Each row of a before or after table is a point. The points were changed in one or more steps. Then noise was added and the rows were shuffled. The steps act on columns, c1 being the first. Name the steps. A step turns or swaps two columns, mirrors them in a line or flattens them onto one, adds a multiple of one to another, or multiplies or shifts one. Angles are multiples of 10 degrees, from the lower column toward the higher: turns from -170 to 170, lines from 10 to 170 but not 90. Use the fewest steps. Two steps may share a column if one is a turn and the other turns, adds or multiplies; they go together, in the order done. Otherwise the lowest column goes first.

Before, 9 rows:
33, -43
17, 11
-20, 4
8, -13
3, -13
22, 10
-47, -23
35, 17
-62, -5
After, 9 rows:
-23, 46
-7, 15
63, -7
-27, -5
-18, -8
51, 14
-2, 17
18, -7
-39, -13
Steps: turn c1 and c2 by 170 degrees

Before (14 x 3):
-22, 10, -14
14, -40, 8
-10, -28, -9
-47, 1, 3
43, -32, -16
29, -37, 3
23, -19, -11
8, 4, 25
10, -37, 1
-26, 4, 5
24, 41, 71
-48, 7, -2
31, 27, 50
-8, 23, 22
After (14 x 3):
39, 38, -18
42, 9, 3
-14, -25, -1
-14, -21, -12
-38, 28, 72
30, -18, -8
-14, -45, -1
-25, -5, 21
39, 18, -1
-6, -48, 6
22, 22, -13
38, 1, 0
-21, 33, 49
2, 15, 25
Steps: turn c1 and c2 by 80 degrees

Before, 12 rows:
-30, 13, -24, 10
11, 21, -3, -66
14, 16, 27, -19
1, -10, -24, -40
-2, 29, 47, 9
-32, 35, -32, 43
-2, -8, 20, -57
-6, 7, 31, -33
6, -22, 2, -55
2, 13, -24, 41
-9, 0, 23, -31
-14, 20, -27, 38
After:
20, 35, 41, -10
-4, 18, -31, -43
10, -9, -18, -46
-10, -11, 22, -25
4, 20, 30, 8
-6, -23, -4, -22
15, 0, -19, -30
18, 29, -43, -34
-10, 22, -1, -98
19, 13, 31, -9
16, 8, -27, -43
-11, 13, 21, 22
Steps: turn c1 and c3 by -160 degrees; add -1.5 times c2 to c4

Before, 13 rows:
21, -1, 0, -36, 34, -45, 17, -47
42, -29, 38, -63, 24, -14, 13, -34
-8, -48, -39, 12, -37, 26, -11, 6
16, -23, -7, 17, -28, 7, -27, 13
35, -16, -1, -37, 31, -14, 13, 5
9, -21, 33, -18, 33, -17, 22, -15
48, 10, 24, 36, -42, 18, 24, -31
-5, -39, 1, 2, 11, 39, -7, -37
18, 10, 33, -15, -30, -19, 27, -38
-16, -50, 2, 32, -30, 2, -40, 9
-32, 1, -2, 14, -20, 56, -38, 4
20, -21, 21, -30, 17, -27, 59, -6
-21, -29, -6, -3, -46, 40, -24, -3
After, 13 rows:
-5, -27, 2, 5, 11, 41, -7, -36
16, -14, -6, 17, -28, 6, -27, 14
34, -10, 0, -37, 33, -14, 13, 5
10, -15, 34, -18, 35, -17, 22, -14
-21, -20, -7, -3, -45, 41, -24, -4
18, 6, 33, -17, -29, -20, 26, -37
-6, -33, -39, 13, -37, 25, -10, 5
-16, -35, 2, 31, -30, 2, -39, 8
-33, 1, -3, 14, -19, 55, -36, 3
48, 7, 23, 36, -42, 17, 27, -30
21, -1, 0, -37, 34, -42, 17, -48
18, -13, 21, -28, 17, -27, 59, -6
43, -21, 39, -64, 23, -14, 12, -34
Steps: multiply c2 by 0.7

Before, 11 rows:
5, -19, -1, -15, 10, -31, -14, 14, 25
10, 67, -30, -25, 36, -33, 0, 10, -4
3, 3, -17, -51, -21, 29, 12, 51, 0
-25, -17, -16, -20, 23, 11, -29, 8, -11
33, -8, 3, -23, 14, 30, -16, 43, -24
-10, -38, -31, 9, 1, -19, -24, -50, 1
-18, 5, -23, 25, 35, -4, -15, -14, 11
-2, 8, 26, -48, -12, 21, 21, 34, -17
-12, -5, -22, 0, 3, 28, 28, 44, -44
-16, -20, -26, 7, 27, -35, -30, -6, -16
0, 39, -41, -35, 63, -23, 38, -2, 3
After (11 x 9):
-8, -39, -22, 7, -35, 54, -27, -3, 37
31, -8, -10, -21, 6, -48, -16, 15, 0
-20, 11, -43, 24, 7, 15, -18, 3, 32
-13, -8, -13, 0, -22, -55, 31, 11, -86
-25, -16, -27, -19, -3, -11, -31, 9, 38
9, -15, -5, -16, 2, -1, -13, -39, 48
12, 70, -42, -22, 17, 4, 1, -37, -5
2, 36, -73, -35, 20, 10, 35, -19, -55
4, 3, 1, -52, -24, -57, 11, 12, -18
-5, 10, 28, -48, 14, -39, 20, 7, -45
-19, -21, -35, 7, -9, 20, -31, -33, 29
Steps: turn c3 and c5 by 50 degrees; add 0.3 times c2 to c5; turn c6 and c8 by 110 degrees; add -1.5 times c7 to c9

Before:
17, 19, -21, 4, 33, 19, -18, 30, -24, -8, -32
-30, 29, -9, 2, -48, 25, 7, -5, 24, -6, -30
-27, -41, -25, 21, -23, 21, -30, 13, -52, -36, 20
-27, 8, -20, 0, -11, -9, -18, 2, 6, -58, 5
-3, -19, 10, 28, -3, -49, 1, 3, -41, 25, -7
-31, -25, 28, -33, -37, 1, -31, -22, 25, -2, 22
-24, 27, 3, -20, -27, -39, 48, -25, -54, -23, 16
18, 16, 30, 32, 22, -20, 56, 35, -43, 4, -44
16, -59, -32, -25, 21, -10, 0, -23, 10, 12, 18
-60, 10, -16, 43, 36, 12, -23, 1, -31, -42, 1
After (10 x 11):
17, -9, -30, -26, 22, 10, -19, -24, 11, 8, 79
17, -22, -21, 4, 34, -24, -39, 29, -18, -11, -31
18, -29, 30, 33, 22, -43, 36, 31, 20, -11, -52
-31, 5, 29, -31, -38, 25, -52, -19, -2, 6, 52
-24, 20, 2, -20, -27, -55, 28, -14, 39, 5, -6
-1, -6, 10, 29, -3, -40, -20, -6, 49, 1, -2
-59, 15, -16, 42, 36, -31, -43, 15, -12, -4, -38
-31, -18, -8, 2, -48, 25, -13, -3, -24, 1, -39
-27, 7, -19, -1, -10, 7, -37, 21, 10, -7, -6
-26, 9, -25, 22, -23, -52, -51, 22, -20, -9, 32
Steps: add 0.7 times c4 to c2; turn c2 and c11 by -70 degrees; turn c6 and c9 by -90 degrees; shift c7 by -20; flatten c8 and c10 onto the line at 160 degrees
